Each row of a before or after table is a point. One or more steps were done to the points. Then noise was added and the rows were shuffled. The steps act on columns, c1 being the first. What was done? A step turns or swaps two columns, mirrors them in a line or flattens them onto one, adds a multiple of one to another, or multiplies or shifts one. Angles are multiples of 10 degrees, from the lower column toward the higher: turns from -170 to 170, lines from 10 to 170 but not 90. Use the fewest steps. Two steps may share a column if one is a turn and the other turns, adds or multiplies; they go together, in the order done. Otherwise the lowest column goes first.
In the rows, 128 means zero.

Before (14 x 3)
[[ 62 161 120]
 [ 90 137 138]
 [125 187 155]
 [ 85  92 186]
 [142 110 145]
 [151  86 178]
 [115 160 158]
 [ 86  89 144]
 [182 152 104]
 [127 184 104]
 [ 88 128 137]
 [ 76 198 131]
 [178 149 145]
 [127 101 146]]
After (14 x 3)
[[113 156 186]
 [177  91  77]
 [182  89 142]
 [154 187 121]
 [154 148 173]
 [121 197  76]
 [144 100 123]
 [130 127  87]
 [148 113 138]
 [131 138  89]
 [104 186 131]
 [138  89  84]
 [110 160  67]
 [155 162 109]]
Steps: mirror c1 and c3 in the line at 40 degrees

Before (11 x 6)
[[192 155 132  86 151 120]
 [136 171 113  53 158 150]
 [138 142 116  76 199 169]
 [ 65 106 139  99 133  83]
 [106  83 129 122 107 127]
 [ 86 102 151 159 110  93]
 [105 164 105 158  74 155]
 [173 179  68  76 208 136]
 [ 90 124 144 146 113 126]
 [121 153  86 147 105 159]
 [104 134 175 146 129 113]]
After (11 x 6)
[[ 91 124 144 147 119 126]
 [136 142 117  75 178 170]
 [122 153  86 147  67 160]
 [192 154 131  87 109 121]
 [174 179  67  77 131 135]
 [ 85 102 151 160 150  93]
 [105 164 106 158  19 156]
 [ 64 106 140  99 167  83]
 [136 171 114  54  94 150]
 [105 135 176 144 120 114]
 [107  83 129 122 175 127]]
Steps: add -1.5 times c2 to c5

Before (14 x 9)
[[162 111  56 149 115 135 142 113  60]
 [122  98 102 129 101  82 137  86 102]
 [106 166 143 108 162 189 136  72 134]
 [121 173 116  88 122 188 146 121  90]
 [158  96 117 110 141 128 128 102  44]
 [139 144 174 124 128 166 115 132 123]
 [120 164 134 131 176 194 172 109 138]
 [ 85 130 122 104 148 142 156 154 130]
 [130 101  65 148  93 126 159  74  89]
 [ 78  98  95 138 113 117 160  97  80]
 [ 91 110 152  90 126 186 157 119 166]
 [112  72 107 131 103 123 187  91  91]
 [120 146 106  94 174 209 109 126 130]
 [166 131  57 100 132 120 168  96  83]]
After (14 x 9)
[[ 84 128 120 103 148 142 154 151 131]
 [122 101 102 132 104  84 136  61 106]
 [162 110  56 151 117 136 145  42  59]
 [112  74 112 132 104 122 187  69  92]
 [ 77  98  94 137 113 117 159  67  84]
 [104 167 143 110 163 187 138  87 134]
 [130 103  66 150  92 128 163  12  90]
 [171 134  60 102 131 122 169  26  79]
 [157  94 113 109 142 128 125  92  42]
 [137 142 171 128 128 166 113 178 125]
 [119 175 116  87 121 189 146 110  88]
 [ 88 111 152  88 126 186 158 144 164]
 [121 166 132 130 175 196 174 118 138]
 [116 143 106  90 173 206 109 105 130]]
Steps: add 1 times c3 to c8

Before (10 x 12)
[[234 149 148 167 147 140 122 147 178  86 131 126]
 [ 97 147  57 167 157 102 166 102 113 119 117 111]
 [121 197 174 144 124 122 159 142 161 106 109 111]
 [ 87 147 167 157 161 100 148 120 151 100 141 152]
 [ 96 142 150 147 137 107 109 148 119  62 121 135]
 [112 134 140 168  83 130 171 148 110 126 127 163]
 [120 151 165 134 152 146 135  88 111 109  79 109]
 [ 83 141 146 128 152 107 139 138 249 116 134 108]
 [ 91 133  89 129 147  95 135 133 130 122  88 209]
 [195 170 162 144 151 103  58 127 131 112 117 105]]
After (10 x 12)
[[174 135  90 157 160  97 158 118  98 136 139 103]
 [ 30 102  92 109 150 104 139 128  93 118 116 108]
 [176 106 200 118 157 100 135 101 121 128 118  86]
 [139  99  91 109 152 145 148  87 123 123  78 121]
 [ 55 153 108 131 146 141 145 145  77  43 129  92]
 [159 126 165 208 149  94 143 134 123 147  86 141]
 [168 211 110 107 153 108 152 138  40 149 135 125]
 [157 111  81 115 124 122 144 143  53 108 107 109]
 [135 111 108 138 138 109 202 145 121 142 124 109]
 [173 108 118 167  81 133 126 151 135 113 127  95]]
Steps: turn c1 and c7 by -130 degrees; turn c7 and c10 by 70 degrees; turn c2 and c9 by -130 degrees; multiply c3 by -1; turn c4 and c12 by -80 degrees

Before (10 x 18)
[[134 173 114 214 135 156 122 106 131  61 102 187 178 169  82 151 122 125]
 [209 137  94 132  70 108 138 117 114 141 129 125  72 140 126  81 143  88]
 [130 172  88 130 157  94 152 133 103 147  78 176 119 120 179  92 100 114]
 [168 100 121 183 108 146  99  84 168  81 158 189 180 136  67 160  86 146]
 [209 142 172 187 121 165 104  63 134  97 158 155 198 163  56 159  75 130]
 [117 160 145 177 129 146 121 135 122  61 112 172 162 100 106 100  96 101]
 [174 113  97 102  89 109 135 115 125 173 121 129 156 144 140  88 180 120]
 [ 96 171 113 129 180 106 132 104 152 104 103 156 119 131 140  93 132 109]
 [144 172 111 108 114 123 103 102 121 112  83 147 122 146 165  89 100 155]
 [184 118  92 130  94 139  54  30 153 173 171  79 184  93 161 190 114 156]]
After (10 x 18)
[[106 113  98 102  89 109 135  85 124 174 122 129 156 144 140  88 181 120]
 [100 173 112 109 114 123 103 116 123 111  83 146 122 147 165  87 100 156]
 [105 174 114 213 135 155 122 127 130  60 102 188 178 168  81 150 123 124]
 [104 138  95 133  71 108 138  49 113 140 129 126  73 140 126  81 143  88]
 [134 160 146 177 130 146 121 138 122  61 112 172 162 100 107 100  96 102]
 [ 80 100 121 182 109 146  99  96 170  80 158 190 179 137  68 161  86 146]
 [132 172  87 130 158  94 153 127 103 146  78 176 119 119 179  90 101 113]
 [ 50 142 173 187 122 166 103  59 134  98 158 155 198 163  58 160  75 129]
 [110 172 112 130 180 106 133 165 153 104 104 156 120 133 141  95 134 109]
 [ 22 117  91 130  94 138  53  91 152 174 172  80 185  94 161 189 114 155]]
Steps: turn c1 and c8 by -100 degrees

Before (10 x 24)
[[ 87 129 100  75 122 130 169 114 125 185 145 150 114 136 140  83 143 106
  189 111 117 130 129 167]
 [144 109 216 115  70 155 146  93  72 133 120 161 152 146 127 172  87 104
  111 126 120 138 159 152]
 [123 200 140 142  73 146 171 133  92 138 147 140 139 117  76 119  81 164
  115 139 216 128  96  96]
 [140 120 160 174 155  71 118 144  66 102 118 112 190 108 129  97  68 130
  125  70 152 141  60 150]
 [ 82 146 132 145 181 113 161  94 110  96 115 147 145 100  78 183 144  98
  231  46 172  79 162  68]
 [153 112 127 140 125  59 164  90 147 149 154 165 160 200  47 132 139 199
  152 125 158 132 103 131]
 [141 114 146  98  58 126  71 147 151  62 145 145 147 135  62 157 116 101
  130  85  56 111 117 159]
 [134 111 151 148 111 102 137 106 184  76 115  86 160 147  92 105 112 165
  100 179 137 123 145  84]
 [ 66 171 180 132 120  82 135 134 104  70 115 116 101  88 133 112  95 121
  110 177  86  99 120  68]
 [140 192 126  89  66  27 127 154  77 131  86 113 145 114 127 111 134 151
  109 116 150 103 124  99]]
After (10 x 24)
[[142 119 160 167 155  73 121 146  69 103 122 110 190 108 126  97  66 132
  120  40 153 148  64 148]
 [132 110 150 146 115 104 136 109 181  75 111  85 156 149  95 105 110 165
  101 145 137 128 140  83]
 [126 201 138 138  75 150 173 132  90 141 149 142 138 119  77 115  80 165
  116 109 212 133  94  96]
 [141 193 123  98  65  27 126 155  81 129  85 113 143 116 122 111 137 152
  112  85 154  98 121 101]
 [ 89 130  98  76 121 129 170 109 126 185 148 151 111 134 135  87 144 101
  196  80 112 121 130 168]
 [150 112 127 138 127  63 162  90 149 148 154 162 160 205  51 136 139 195
  151  96 160 138 103 129]
 [144 111 218 112  67 155 148  95  73 132 118 164 150 141 129 167  89 104
  110  95 120 137 158 154]
 [ 66 171 178 134 120  84 133 133 103  70 114 116 103  85 132 112  96 119
  109 148  85 101 123  66]
 [ 83 145 131 153 178 117 161  93 107  94 113 146 146 104  78 182 143  97
  236  17 171  83 165  69]
 [138 116 148 100  55 127  75 144 149  62 147 142 150 133  60 156 114 101
  130  53  55 105 116 160]]
Steps: turn c4 and c22 by 10 degrees; shift c20 by -30

Before (12 x 64)
[[169 164 144 119 130 143 124 169 115 196 156 101 145  65  66  78  96 136
  146 134  80 182 119 156  95 101 159  76  95  95  95 163 108 133 152 127
  124 122 176 155 128 105 134 146 159 141 134  94 174 154 100 130 139 119
  133 188  96  77 116  93 143 158 110 100]
 [ 88 105  73  97 108 150 182 219  39  97  75 132 197 109 143 186 123  57
  113 192 141 154 130  65 140 107 119 108 176 154 153 104  90 155  94  99
  136 137 102  86 147 163 180 145 114  97  85 135 208  79 137  96 142  71
  185 165  90 103 155  90 143 113 135 145]
 [131 146  96 104  98 187 130 167  47 131 107 150 151 134 140 170 115  89
  136 143 131 156  67  62  93 116  78 105 110 142 145 141  99 162 102 105
  118 137  99 107 175 155 135 185 122 152 109 147 209  76 120 164 156  62
  185 170 104  57 168  70 132 181  76 149]
 [ 95  99 165 108  92  88  92  94 131 176 184  75 120 154  70  90 150 116
  153 114 102  92 169 150 118 137 172 117 128 111  71  88 179 163 152 140
   55 181 132 151  85 137 158 109 200 151 154  95 114 145 137 108 160 179
  144 184 136 138 135 184 104 128 148  41]
 [152 153 108 142  95 135  92 122 119 157 102 113 132  95  79 117 109 137
  166  93 117 183 163  89 104  89 143  92  59 164  98 164 127 145 107 140
  102 125 186 132 137 119  86 156 144  97 114  98 153 117 101 149 116 109
  106 149  82  94 166 106 143 153 114  74]
 [ 48 100 140  80  95  98 178 126 130  90  81 145 202 186 128 172 110 183
   88 224 170  83 178 137 169 179 157 155 143 118 171  55  70 203 117  80
  138 205 100  65 167 172 189 125 139 111 101 170 141 111 183 101  83 136
  111 143 144 137  94 172 106  94 153 140]
 [ 84 107 111  74  82 108 125 108  91 112 128  43 125 181 147 110 146  82
  129 108 111  82 144 147  86 150 162 142 197  94 114  68 128 162 161 169
   69 173 111  82  87 162 136 120 141 183 159  53 107 158 156  85  87 113
  188 119 166 143 145 177  97  67 161  60]
 [119 160  99 126 131 156 135 134  76 187 102 110 149  95 110 123  85  81
  143 153  82 156 105 101  95  94  79  66 135 151 122 126  89 137  45 132
   97  98 153 119 144 127 131 147 129 122 118  82 177 105 138 116 137  68
  157 192 115  89 136  92 153 193  90 107]
 [127 102 187  87 126  95 102 110 156 169 143  90  99 168 109 110 100 129
  141 154  92 126 157 156 133 158 181 132  91  89 104 117 146 171 117 170
   71 175 138 132 151 145 125 115 175 129 145  60 127 175  85 107 129 169
  139 177 122 123 158 183 152 109 162  80]
 [159 153  96 102 107 116 122 156 137 200 140 102 121 129  45 110  84 163
  155 129 101 151 119 109 126 127 145  53 102  95 155 152 122 131 140 128
   87  93 156 132 142 119 117 156 151 122 117 106 145 120  97 105 161 110
   93 200  84 117 167 112 164 177 127  83]
 [ 72  67 130  88 125  97 192 131 121 103  90 150 228 170 121 218 189 140
   94 192 170  98 165 136 142 165 138 121 153 146 191  67  60 172 122  80
  121 168  88  62 160 183 159 122 144 124  41 144 184  73 187  97  94 144
  168 108 162 108 108 174 151  87 190 179]
 [116  84 173 127  91  90  90 109 150 167 144  89 134 148 133 113 101 150
  134 106  74  99 187 145 123 150 174  89  93 110 134  89 161 124 149 127
  116 176  95 151 105 138 142 157 191 141 130  78 107 191 150  96 131 139
  134 164 141 137 132 177 116 109 180  84]]
After (12 x 64)
[[118 159 100 111 130 157 133 133  77 186 100 109 147  95 108 125  84  81
  140 154  82 157 104 102  95  95  79  65 136 149 122 125  89 136  44 131
   96 153 152 119 142 127  66 149 130 122 118  84 176 105 138 116 139  68
  158 193 114  89 137  91 154 140  91 113]
 [115  83 173 160  92  89  89 108 150 167 142  89 133 148 132 112 101 151
  134 106  74  99 187 143 124 148 172  89  91 112 135  92 162 124 150 126
  115  90  96 152 134 139 151 157 191 141 132  80 106 190 151  95 129 136
  134 162 141 136 133 178 116 138 180  84]
 [ 88 105  74 158 107 150 182 218  41  97  76 132 195 109 143 186 122  56
  114 191 141 154 129  63 140 108 120 109 176 152 153 104  90 154  93  99
  138 142 103  84 131 164 151 146 113  98  83 136 207  79 138  96 142  70
  186 164  91 102 157  91 142 178 136 146]
 [131 146  96 151  97 188 130 168  47 129 109 149 149 135 140 173 115  88
  136 142 131 157  66  61  93 116  78 105 109 143 145 143 101 161 102 104
  119 135 100 106 139 156  76 184 122 152 109 147 208  75 120 162 156  61
  186 171 106  57 167  71 133 143  74 156]
 [128 101 188 188 127  95 102 110 155 170 144  90 100 169 108 109 100 129
  143 154  92 126 157 155 134 158 182 133  90  89 104 118 147 171 116 170
   71 120 139 131 153 145 146 114 176 129 144  61 129 173  85 106 129 169
  139 176 121 123 158 183 153 120 162  86]
 [ 96  97 166 176  92  88  94  94 131 176 185  74 121 154  71  91 150 118
  152 113 101  91 170 149 117 138 173 118 127 112  70  87 180 162 152 140
   54 101 132 152 143 136 131 110 199 153 154  97 113 144 137 109 159 179
  143 185 136 140 136 184 103 157 147  41]
 [ 86 107 114 198  82 108 124 109  93 112 129  42 124 182 146 109 147  81
  127 106 109  81 144 146  86 151 163 141 197  95 115  68 128 162 160 170
   71 128 111  82 134 162 190 121 140 184 159  53 106 157 155  85  86 113
  189 117 165 143 145 178  96 125 162  58]
 [ 47  99 139 214  95  98 176 126 131  88  81 145 202 186 129 172 110 183
   86 225 170  82 178 137 168 178 157 156 143 119 170  56  70 202 117  81
  138 101 100  65 138 172 172 125 140 111 101 168 140 113 182 100  84 138
  112 144 145 135  93 172 108 180 153 143]
 [151 152 107 115  95 137  92 123 120 158 102 112 132  95  78 115 106 138
  167  93 116 182 163  88 103  90 144  93  61 165  98 163 129 145 106 141
  102 120 186 133 151 120  96 154 146  97 114  96 153 116 101 150 119 108
  107 149  82  93 165 108 144  90 113  80]
 [169 163 145 133 130 142 125 169 116 195 156 102 145  67  66  78  97 135
  144 135  80 182 118 157  94 100 158  76  96  94  95 164 109 133 153 127
  124 139 176 155 138 104  98 147 161 141 134  93 174 154 100 128 138 119
  133 186  96  77 118  91 142 139 110 103]
 [ 71  68 130 184 125  97 192 131 121 102  91 148 229 171 119 219 189 139
   93 192 168  97 167 135 142 167 141 122 151 147 190  66  59 173 124  80
  120 122  89  62 121 182 174 123 143 122  38 143 183  73 186  97  95 145
  168 109 162 109 109 172 151 153 192 181]
 [160 154  96 125 107 116 120 155 136 200 140 103 120 131  45 110  85 162
  154 126 101 151 119 109 125 125 145  53 101  95 157 153 122 132 142 129
   87 171 155 134 148 118  79 157 151 121 117 107 146 120  97 104 161 111
   93 200  84 118 168 111 163 125 127  89]]
Steps: turn c4 and c38 by -140 degrees; multiply c41 by 0.4; turn c41 and c64 by 20 degrees; turn c43 and c62 by 80 degrees
